Rows are points. The points of each table are mixes of a few directions, plus a little noise. Count the directions of each table, and those that both share. Where both have some left over, give the other angles between the two spaces (their principal angles), to ten degrees, smallest first.
In the rows, zero is written as 128.

First (7 x 3):
[[ 93 103  81]
 [126 132 133]
 [151 144 158]
 [ 69 156 163]
 [241 127 147]
 [128 101  84]
 [ 88 134 131]]
Second (6 x 3):
[[140 159  71]
 [111  86 207]
 [112  89 202]
 [138 155  77]
 [134 143 100]
 [131 137 111]]
Directions: first 2, second 1, shared 0; angles 60

First (8 x 8):
[[126 165 189 109 143  77  59 112]
 [171  62 132 196 161  93 111  89]
 [142 110 139 150 140 109 114 113]
 [151  92 135 167 145 108 115 107]
 [106 135  76 104  98 192 195 163]
 [ 96 167 105  77  98 170 162 164]
 [124 161 185 115 143  80  64 110]
 [107 130  69 106  97 194 200 166]]
Second (8 x 8):
[[104 133  99 119  96 131 157 191]
 [204 134  96 149 191 130 104 141]
 [ 67  69 137 132  62  96  92 122]
 [194 154  35  73 162 151  80 172]
 [101 132 162 144 115 126 160 123]
 [ 83 148 162 125 103 131 139 137]
 [184 130 148 138 185 141 177  38]
 [ 87 127 186 142 112 119 119  97]]
Directions: first 2, second 5, shared 1; angles 30

First (9 x 12):
[[123 125 125 158 125 129 117 163  77  79 131  95]
 [168 135 149 125 122 110 118 120 131 168 112 142]
 [ 63 114  81  36  99 160 132  84 161 100 126 125]
 [161 140 160 122 148 112 146  91 195 219 125 183]
 [141 127 136 206 145 124 118 195  55  75 136  88]
 [134 135 140 110 148 125 155  88 205 204 133 178]
 [ 55 110  74  96 102 163 117 145  76  18 138  68]
 [143 128 125  71  94 120 112  96 136 152 108 136]
 [164 136 161 228 177 113 143 173 114 140 146 133]]
Second (9 x 12):
[[122 208  42 129 221 202 108 206 155 223 135 103]
 [128 132 123 128 133 132 128 132 129 132 128 127]
 [123 194  57 129 204 189 112 192 150 206 133 108]
 [134  46 215 127  34  53 148  49 101  33 121 153]
 [128 122 134 128 121 123 130 122 127 121 128 130]
 [131  84 175 127  76  87 139  85 113  76 124 142]
 [131  88 172 128  81  91 138  89 115  81 124 140]
 [127 145 110 128 147 143 124 145 134 148 129 122]
 [128 132 124 128 133 131 127 132 130 133 128 127]]
Directions: first 3, second 1, shared 0; angles 70

First (8 x 24):
[[150 147 159 183  91 129 121 113  97  73 236 194 106 162 119  71 143 112
  164 120 156 163 167  96]
 [153 145 106 121 155 123 128 131 120 139 114  88 153 150 139 133 108 107
  113 123 115 127 121 170]
 [135 126 103 102 157 134 123 135 130 135 100 109 151 132 122 128 121 121
  122 136 117 107 111 145]
 [103 111 123  84 128 159 109 134 142 121 102 129 137 115 102 134 133 128
  139 152 138  97 117 109]
 [136 115 138 118 116 122 123 124 149 128 123 151 110 119 111 123 136 107
  155 151 152 147 121 110]
 [ 84 106 159 138  96 105 151 127 160 174  78 112  89  72 154 188 135 171
  106 117 124 144 124 112]
 [131 110 114 126 147 125 134 133 127 118 133 172 127 120 113  96 147 147
  138 134 119 110 116 105]
 [133 164 123 152 135 127 134 128  99 137 138  67 152 154 165 151 101 130
   89  92 104 129 146 177]]
Second (11 x 24):
[[129 113 122 136 119 129 138 140 116 122 120 118 125 131 135 106 133 121
  108 115 117 114 126 127]
 [135 105 127 162  99 137 151 162 102 118 138 109 112 149 152  65 146 104
   91  97 119 111 131 120]
 [123 133 134 119 127 122 147 131 121 120 133 154 130 126 124 123 140 137
  134 135 122 112 142 138]
 [130 133 142 144 113 132 150 146 116 120 156 146 118 143 138  96 148 123
  127 124 133 119 147 130]
 [110  69  69  70 149  99 140 111 110 114   7 101 163  75 102 152 105 153
   76 115  49  58  90 147]
 [121 152 142 109 138 121 136 117 135 126 143 168 134 123 115 149 135 146
  159 152 136 127 147 140]
 [126 133 134 127 125 126 141 132 123 123 137 145 127 130 128 121 138 132
  133 132 127 119 139 133]
 [133 157 150 141 129 137 114 124 144 138 171 141 119 142 131 139 130 124
  159 142 162 162 140 122]
 [121 151 146 114 131 121 148 126 127 121 151 176 131 128 119 134 145 145
  155 150 134 119 154 142]
 [127 130 124 119 138 126 115 116 137 133 117 123 133 120 121 149 117 133
  134 134 129 136 120 128]
 [152 131 119 167 139 158  28 103 176 173 133  28 114 139 141 176  71  90
  132 112 181 231  72  83]]
Directions: first 5, second 3, shared 0; angles 30, 50, 70
